Each row is a point. The window is the flat piece filled in between its corners: a triangle in 3 columns, a solid with four corners in 4, and so on. A path goes straight from each point to the next, and from the last back to the first. After which points does the path pass through the window?
In the rows, zero is written as 128.

Window:
[[ 92 109 153]
 [118 101 189]
 [188 124  84]]
Path:
(1): [132  72 149]
(2): [172 139 136]
(3): [121 134 137]
(4): [102  64 142]
(5): [159  69 104]
(6): [156 156 166]
(7): [101 137 120]
(8): [143  53 186]
(9): [164  99 101]
(10): [195 152  96]
(11): [119 142 221]
(12): [73 70 67]
Through the window after points: 3, 7, 9, 11

Window, 4 rows:
[[128 155  84 117]
 [117 106 203 117]
 [ 72 124 188 172]
 [155 203 102  89]]
Path:
(1): [ 81 167 201  99]
(2): [171 102 127 140]
(3): [205 191 112 120]
(4): [ 88 187 111  77]
(5): [ 69 166 134 109]
(6): [116 136 156 156]
(7): [126 175  86 180]
(8): [125 126 129  72]
(9): [118 146  95  92]
(10): [151 173  92 192]
(11): [151  95 165 180]
(12): [116 173 173  69]
Through the window after points: 1, 3, 5, 7, 9

Window (6 x 6):
[[108 130 178 125 161  83]
 [186 108 137 124 171  78]
 [133  91 135 173 183 134]
 [116 126 108  89  61 107]
 [226 175 210 105 156 103]
 [ 63 162  63 125  82  94]]
Path:
(1): [100 116 149 129 212 133]
(2): [184 108 147 165  99  68]
(3): [188 129 173 152 117  29]
(4): [119 164 125  62 120 143]
(5): [ 94 102  93  63 176 102]
(6): [115 120 120 163 106 110]
(7): [196 133 109 164 105  66]
(8): [135 115 157  81 160 110]
Through the window after points: 1, 7

Window (6 x 6):
[[ 78 105  65 125 162 132]
 [136 153 195 138 148 128]
 [137 144 199 117 157 187]
 [100  61 137 162 110 142]
 [236 154 160  40 145 145]
 [101  96 155 156 202 141]]
Path:
(1): [148 146 112 173 121 108]
(2): [148 134 150 132 140 172]
(3): [100 126 165  74 151 123]
(4): [120 144 182 105 153 137]
(5): [192 144 196 184 146 168]
(6): [ 97 154 125 184 173 172]
(7): [103  35 114  99 148 116]
(8): [ 86  37 175  99 182 168]
Through the window after points: 4

Window:
[[188 157 194 155  85  69 123 206]
 [100 104 170 140 152 157 128  92]
 [ 96 175 109 124  64 109 165 156]
 [ 81 108  97 142  89 118  94 106]
 [192  70 137 203 148  75 155 140]
 [101  39 181 152 130 117 161 205]
 [182 124 136  19 164 117  88  70]
 [139 108  94  41 128 208  91 126]]
Path:
(1): [ 91 168  57  47 178 158 125 131]
(2): [150  81 129  83 101 184  93 130]
(3): [142 102 154 161  48 117 157 133]
(4): [115 161 142  89 201  77 101 165]
(5): [117 133 147 122 173 119 160 202]
(6): [153  86 151 161  58  82 105  88]
(7): [175  62 193 130  78 136 139 129]
(8): [141 127 107  97 164  89 113 155]
(9): [100 152 104 114 127 103 121 137]
(10): [117  96 162 159  16 147 183 165]
(11): [186  95 177 112 104  95 129 112]
(12): [138 116 124 134 154 107 119 163]
Through the window after points: 1, 9, 11

Window, 9 rows:
[[139  76 158 171 205  98 139 126 172]
 [197  34 105 107  75 106  93 145  37]
 [102 104 108 111  85  41 129 110  86]
 [120 137 222  96  96 141 149 165  97]
 [106 147  97 100 204  91 130 110 181]
 [117  60  75 153 124  78 199 170 163]
 [ 66 130  68 166  71  85 113 178 155]
 [108 165 120 166  90 187 108  94  64]
 [124 129  66 209  86 105 167 136 248]]
Path:
(1): [146 135 117 172 162  39 174 148 104]
(2): [ 88  97 124  85  98 143 106 111 148]
(3): [ 22  83  77  94  49 127 123 137 148]
(4): [172 153 109 218 138  81 152 157 193]
(5): [130 143 114 176 158  89 149 143 128]
(6): [115  68  79 132 128  98 121 121 182]
(7): [120  91 107  77  95 124 143  73 150]
(8): [101 152 134 167 107 105 129 205 102]
(9): [178  94 127 131  90  92 137 168  84]
(10): [ 99  40  67 117 134 114 118 102 135]
(11): [ 95  99 120 137 134 122 103 113 123]
(12): [175 140 133 121 125  95 143 139 118]
Through the window after points: 1, 3, 9
